Every row gives one point. The points of each table are mixes of a few directions, plus a little noise. How many directions does each table use, and how many do they share? Where both have some left over, give the other angles between the two spaces (their principal angles), to ten degrees, smallest first.

First (4 x 2):
[[ 14 -33]
 [  7 -16]
 [ 14 -31]
 [-36  81]]
Second, 6 rows:
[[-68 -30]
 [ 41  18]
 [-37 -16]
 [ 11   5]
 [-20  -9]
 [ 72  32]]
Directions: first 1, second 1, shared 0; angles 90

First (7 x 4):
[[ -2  24  20   1]
 [  7 -95 -74  -6]
 [ -4  66  51   4]
 [ -4  50  39   3]
 [  5 -69 -53  -4]
 [ -3  41  32   2]
 [  1 -18 -14  -1]]
Second (5 x 4):
[[  5 -72 -56  -4]
 [ -2  27  21   2]
 [ -2  37  29   2]
 [  5 -64 -49  -4]
 [ -5  72  55   4]]
Directions: first 1, second 1, shared 1

First, 9 rows:
[[  4  91 -21  12 -18  18  42  25   4]
 [-44 -23  42  -8 -50 -26  13  -5  18]
 [ 23   2  -6  48 -18   5  19 -11  74]
 [ 48 -90  -1  27  31  -3 -75   1 -10]
 [-23 -12 -46 -56  44  -7   5 -37  -5]
 [ 80 -19  42  52  59  42 -44  17 -52]
 [-46  40   0 -22 -35 -11  53 -14  33]
 [-21  14 -37 -47  39   2  25 -35   1]
 [-20  -4  29  -7 -54 -21 -38  58 -64]]
Second, 9 rows:
[[  7  48  19  16  75 -48 -67  54  63]
 [  3   3 -24  50  14 -10  -6  -2 -11]
 [  4  24   7  14  38 -24 -33  26  29]
 [  0  15  34 -54  10  -4 -17  21  34]
 [  2  -5 -51  94  10 -10   3 -15 -34]
 [ -8 -49   8 -72 -86  56  71 -50 -47]
 [ -6 -36   3 -44 -63  41  52 -37 -37]
 [ -1  11  40 -67   3   1 -13  19  36]
 [  2  -9 -36  63   0  -2   9 -16 -32]]
Directions: first 5, second 2, shared 0; angles 50, 90

First (11 x 12):
[[-19  64   3  25 -38  26 -10 -27  41  56 -40   2]
 [-38  29  31   4  12  26   3 -32  -9  14   0 -24]
 [ 12  -6 -10   5  23  -9  -1  21  -3 -10  -7  19]
 [ 28 -43  -1 -24 -34 -28   1   3  -9 -23  46  -2]
 [ 55 -48 -41 -13  27   3  22  83  15 -56 -49  -2]
 [-30  38  10  13 -27   6 -13 -43   9  44   3   0]
 [ 11  37  56   9 -26   8  -5 -23  10  15  27  11]
 [-34 -34 -17   0  34 -71 -29 -40 -66  10  86  46]
 [ 37 -54 -37 -35 -17  30  36  61  26 -55 -56 -61]
 [ 25  19   5   8   7  31  13  36  30 -10 -51  -5]
 [-47   0   1   7  39 -25 -16 -39 -44  16  41  16]]
Second (8 x 12):
[[  -5  -10  -53    7    6  -13   -7   15    7   11  -30   12]
 [  21  -73   18  -67  -36   51   55   30    2  -82   -9 -121]
 [   2   -8   52  -23  -15   28   20  -11   -7  -28   23  -48]
 [  13   12   25    7    2   -6   -4   -2   -1    1   17   20]
 [ -19   46   13   33   17  -19  -26  -28   -6   43   16   54]
 [   4   30   -3   30   16  -27  -25   -5    1   31    8   63]
 [ -53  -12  -89    2    8    1   -5   -7    4   30  -58  -23]
 [  37   15   40   12    3  -15   -8    9    0   -6   31   43]]
Directions: first 5, second 3, shared 3

First, 9 rows:
[[  -4   -4    3    0    2    5    4    4    0    5    4    1   -1    2
     0   -1    2    3]
 [ -28  -34   25    1   45   44   23   11   25   31   36    1  -25    9
    -5  -20   19   30]
 [  -1   23  -14    1  -96  -18   11   52  -79   21  -22   20   51   37
    14   44  -33  -34]
 [   2  -10    6    0   48    7   -7  -28   39  -12   10  -10  -25  -20
    -7  -22   16   16]
 [  80   55  -43   -2   37  -92  -82 -113   65 -121  -62  -34  -16  -87
   -10  -18    2  -26]
 [   8   29  -20    1  -96  -28    2   41  -76    9  -30   17   51   29
    14   44  -34  -38]
 [ -10  -17   12    1   40   19    4  -10   30    5   18   -5  -22   -7
    -6  -18   16   20]
 [ -17  -16   12    1    9   24   16   16    0   23   17    4   -5   12
    -1   -4    6   12]
 [ -29  -26   20    0   10   39   28   29   -3   40   28    8   -7   23
     0   -4    8   19]]
Second:
[[  1  -6   8  12  -2  11  10   3  -2  19   9  -9  23   2 -13   8  21   4]
 [  0   2  -4  -5   2  -4  -5  -1   1  -8  -4   4  -9  -1   5  -3  -9  -1]
 [  0  -1   2   2  -1   2   3   0   0   4   2  -2   5   0  -3   1   4   0]
 [  1 -19  27  37  -9  31  32   8  -6  57  30 -28  70   6 -40  22  61  11]
 [ -1  15 -22 -29   7 -25 -26  -7   4 -46 -25  23 -57  -5  33 -18 -50  -8]
 [ -2  26 -38 -51  12 -43 -45 -13   7 -80 -43  40 -98  -9  57 -31 -86 -15]
 [  0   2  -3  -4   1  -3  -4  -2   0  -7  -3   3  -8  -1   5  -2  -7  -1]
 [ -1  18 -26 -35   9 -29 -31  -9   5 -54 -28  27 -67  -7  39 -21 -59 -10]
 [  2 -29  42  56 -14  48  51  14  -8  89  47 -44 109  10 -63  34  95  16]
 [ -2  18 -25 -34   8 -30 -31  -9   5 -54 -29  27 -67  -6  38 -21 -59  -9]
 [  2 -26  38  51 -13  43  46  13  -7  80  44 -40  99   9 -56  31  87  14]]
Directions: first 2, second 1, shared 0; angles 60

First:
[[ -4  -1   1   5   9  -4  -9   2  -3  -6  -2  -7   9   2   8   2  10   1
   -8   6  -1   0  -6  -6]
 [  9 -35 -55  29  56   5 -32   1 -22 -31  12  15  -1 -16 -18 -37 -15  52
  -15 -42 -72 -40 -43  -8]
 [  8  -7 -23  10 -15  -1 -11 -19   0 -10 -18   5 -24 -12  17 -25  -1   4
   13 -33 -43 -17  -6  15]
 [  1  12  18 -16 -26   4  23   0  10  19   2   4  -8   2  -6  13  -9 -16
   14  10  30  14  23   7]
 [  1  36  42 -31 -87   1  42 -18  29  36 -21  -2 -31   5  22  19  -2 -56
   39  12  49  32  52  28]
 [-11  18  52 -41  19  16  57  47   9  47  61  10  40  19 -75  60 -36  -3
  -11  73 121  43  35 -27]
 [-16 -17 -15  43  55 -29 -74  -2 -24 -51 -28 -39  39  10  58 -14  67  11
  -46   2 -56 -20 -57 -24]
 [ 10  -6 -19   1 -12   7   4 -11   1  -1  -4  13 -23 -11  -4 -18 -17   9
   15 -28 -26 -12   1  12]]
Second:
[[ 11 -12  15  30  16 -31   1  16 -13   8  12 -11  18  20  20  -8  31 -24
   15   8 -14  14  16  -2]
 [  5  -3   1   5   2  -5   4   3  -2   5   4   2   0   3  -1  -4   0  -3
    6  -2  -4   2   6   0]
 [-51  35  18 -25 -10   7 -66 -24  12 -47 -64 -52  29   2  58  41  54  -2
  -73  41  32  -4 -54 -22]
 [ 13 -14  14  32  18 -32   5  16 -13  11  15  -9  18  18  17 -11  29 -24
   18   6 -14  14  18  -1]
 [ 37 -21 -32  -7  -8  24  59   7   1  35  47  57 -44 -21 -73 -28 -80  25
   52 -47 -16 -11  34  23]
 [-37  21  31   5   7 -22 -60  -8   0 -35 -48 -58  44  19  73  29  79 -25
  -54  46  17  11 -35 -23]
 [ 24 -15 -11   7   2   2  33   9  -3  22  30  29 -19  -5 -33 -20 -33   5
   34 -21 -13  -1  25  11]
 [ 32 -22 -10  16   7  -5  41  15  -8  29  40  32 -18  -1 -35 -24 -33   0
   46 -26 -20   3  34  14]
 [-50  37  -1 -48 -23  34 -50 -32  22 -44 -59 -29   3 -16  24  39  10  21
  -69  23  36 -16 -54 -14]
 [-16  19 -33 -58 -34  62   6 -27  23 -12 -18  28 -41 -38 -49  12 -70  50
  -22 -22  23 -27 -25   7]
 [ 32 -25   9  42  22 -34  26  25 -18  26  38  10   9  19  -1 -25  13 -25
   44  -8 -26  16  37   7]]
Directions: first 3, second 2, shared 1; angles 90
